Each row of a before or after table is a point. The points were changed in one or more steps. Then noise was added and the rows were shuffled. The steps act on how far a point lies along the listed directions, d1 being the first. Name the steps. A step turns or swaps two directions, mirrors them in a line or flattens them onto one, adds a multiple of one to another, or multiplies one. Angles are multiples of 10 degrees, from the lower direction toward the higher: turns from -170 to 170, lines from 10 to 170 but not 90. Use the fewest steps. Two steps may share a direction if one is a turn and the other turns, adds or multiplies; they go together, in the order done. Otherwise the lowest direction goes first.
In the rows, 100 means zero.

Directions:
(1): [102,156,57]
(2): [45,128,134]
(3): [56,68,56]
Before (10 x 3):
[[107,80,85],
[46,81,114],
[137,93,96],
[151,89,88],
[112,80,113],
[127,136,99],
[136,98,50],
[111,57,84],
[48,95,100],
[150,112,98]]
After (10 x 3):
[[92,87,97],
[8,100,139],
[120,75,110],
[193,87,74],
[125,104,59],
[163,117,76],
[84,70,102],
[176,76,77],
[155,83,82],
[8,115,123]]
Steps: add 1.5 times d3 to d2

Directions:
(1): [69,140,126,75,128,82,21,56]
(2): [141,65,32,138,138,115,56,74]
Before (10 x 8):
[[119,106,82,116,135,114,40,82],
[106,85,83,117,116,114,88,80],
[110,97,83,113,114,112,81,93],
[101,95,119,82,91,98,130,122],
[114,83,87,127,109,89,84,83],
[113,83,72,130,123,90,81,95],
[90,107,104,101,116,90,60,78],
[52,143,159,71,87,86,114,84],
[119,66,97,124,68,108,189,147],
[112,68,82,101,130,100,70,86]]
After (10 x 8):
[[94,103,131,75,84,97,138,127],
[114,71,107,118,62,106,196,150],
[115,78,69,124,124,117,79,75],
[117,91,72,120,122,115,72,88],
[134,96,61,127,147,118,26,75],
[122,59,64,111,140,104,60,81],
[33,157,188,55,71,80,132,95],
[123,75,73,134,119,93,76,79],
[124,74,53,140,134,94,69,87],
[93,104,98,105,119,92,57,76]]
Steps: multiply d2 by 1.6

Directions:
(1): [64,97,168,63,145,55,84,134,59,138,103,24,130,121]
(2): [98,157,74,53,149,146,132,119,86,144,58,140,77,171]
(3): [99,73,109,13,91,100,38,23,142,100,131,118,109,141]
(4): [83,43,78,167,170,84,79,114,99,109,158,147,113,154]
(5): [89,88,81,126,126,160,85,113,183,71,57,26,136,128]
Before (8 x 14):
[[126,90,62,195,92,80,125,108,58,99,137,178,74,87],
[96,89,110,67,80,87,57,57,130,101,109,90,115,104],
[108,97,107,117,66,99,75,89,131,64,107,51,121,78],
[121,112,50,193,108,133,157,125,90,104,108,171,81,93],
[111,87,99,77,117,108,103,97,125,121,102,71,128,150],
[98,99,118,77,99,92,108,119,74,97,90,58,112,103],
[124,130,31,176,111,147,152,127,95,108,88,189,60,107],
[71,57,125,110,144,100,72,90,132,77,101,56,113,111]]
After (8 x 14):
[[93,92,84,120,104,120,77,91,154,90,83,75,121,114],
[105,102,90,153,102,99,97,120,105,81,112,86,111,98],
[122,93,68,108,77,116,115,95,96,76,102,125,90,95],
[126,108,81,111,84,125,133,111,126,101,77,69,115,106],
[97,112,103,122,95,127,127,107,117,66,52,66,83,57],
[77,115,162,66,136,41,101,131,21,165,127,91,98,116],
[86,115,168,64,120,45,117,118,19,160,130,92,107,98],
[95,109,167,35,92,32,79,83,31,146,127,80,101,109]]
Steps: turn d1 and d4 by -150 degrees; multiply d2 by 0.4; turn d3 and d5 by 70 degrees

Directions:
(1): [119,78,54,57,77,108,109,166,89,84,46,78,80,99,100,145,108,120,91,113,144,113,103,50]
(2): [128,71,110,115,101,118,116,54,95,120,120,61,125,109,74,147,87,81,127,103,97,195,96,76]
Before (9 x 24):
[[124,86,61,58,92,102,112,165,82,82,42,80,97,94,120,112,110,110,99,108,133,73,108,71],
[79,117,150,127,121,73,73,42,99,109,139,138,128,99,109,43,95,88,97,96,53,69,89,155],
[116,80,111,100,90,112,96,67,89,115,130,90,103,112,88,122,88,92,120,98,90,148,96,103],
[102,89,102,108,89,115,120,91,97,113,90,73,119,123,72,117,96,106,108,89,106,154,93,95],
[113,81,122,122,92,125,116,83,111,102,109,77,100,111,85,135,102,97,145,104,84,165,112,100],
[56,120,142,121,115,89,85,87,109,83,127,147,100,93,108,32,104,72,103,88,71,27,102,153],
[62,115,152,140,114,97,91,61,113,113,150,151,95,103,119,18,83,75,97,69,38,19,103,170],
[99,114,77,74,89,85,84,168,102,94,68,127,88,93,121,90,96,125,85,89,125,51,100,83],
[96,138,157,139,130,83,95,29,108,125,154,125,128,105,79,60,78,64,137,88,55,114,113,139]]
After (9 x 24):
[[70,121,109,108,99,98,101,110,105,101,92,115,103,117,96,59,103,114,86,83,92,64,94,134],
[76,119,117,110,94,105,95,129,119,80,92,127,71,100,116,70,116,117,115,99,78,48,117,135],
[114,56,74,64,75,124,118,157,83,75,55,74,91,100,80,156,105,87,113,112,145,142,103,45],
[87,109,99,81,86,93,81,119,95,94,105,129,76,102,117,75,103,115,92,97,95,52,100,126],
[124,88,119,119,106,103,100,64,101,130,126,88,135,105,85,126,75,87,129,85,95,168,91,82],
[109,120,61,43,83,83,98,194,88,78,37,116,67,93,102,110,102,118,96,109,142,61,122,62],
[121,96,137,131,125,105,109,34,96,121,133,80,145,102,98,84,89,66,134,90,70,128,100,124],
[122,73,61,43,75,91,94,165,76,78,36,90,91,101,107,137,109,124,84,122,140,106,96,56],
[129,40,48,51,57,130,125,184,80,89,35,70,65,106,101,162,93,108,98,105,143,124,107,29]]
Steps: turn d1 and d2 by 160 degrees
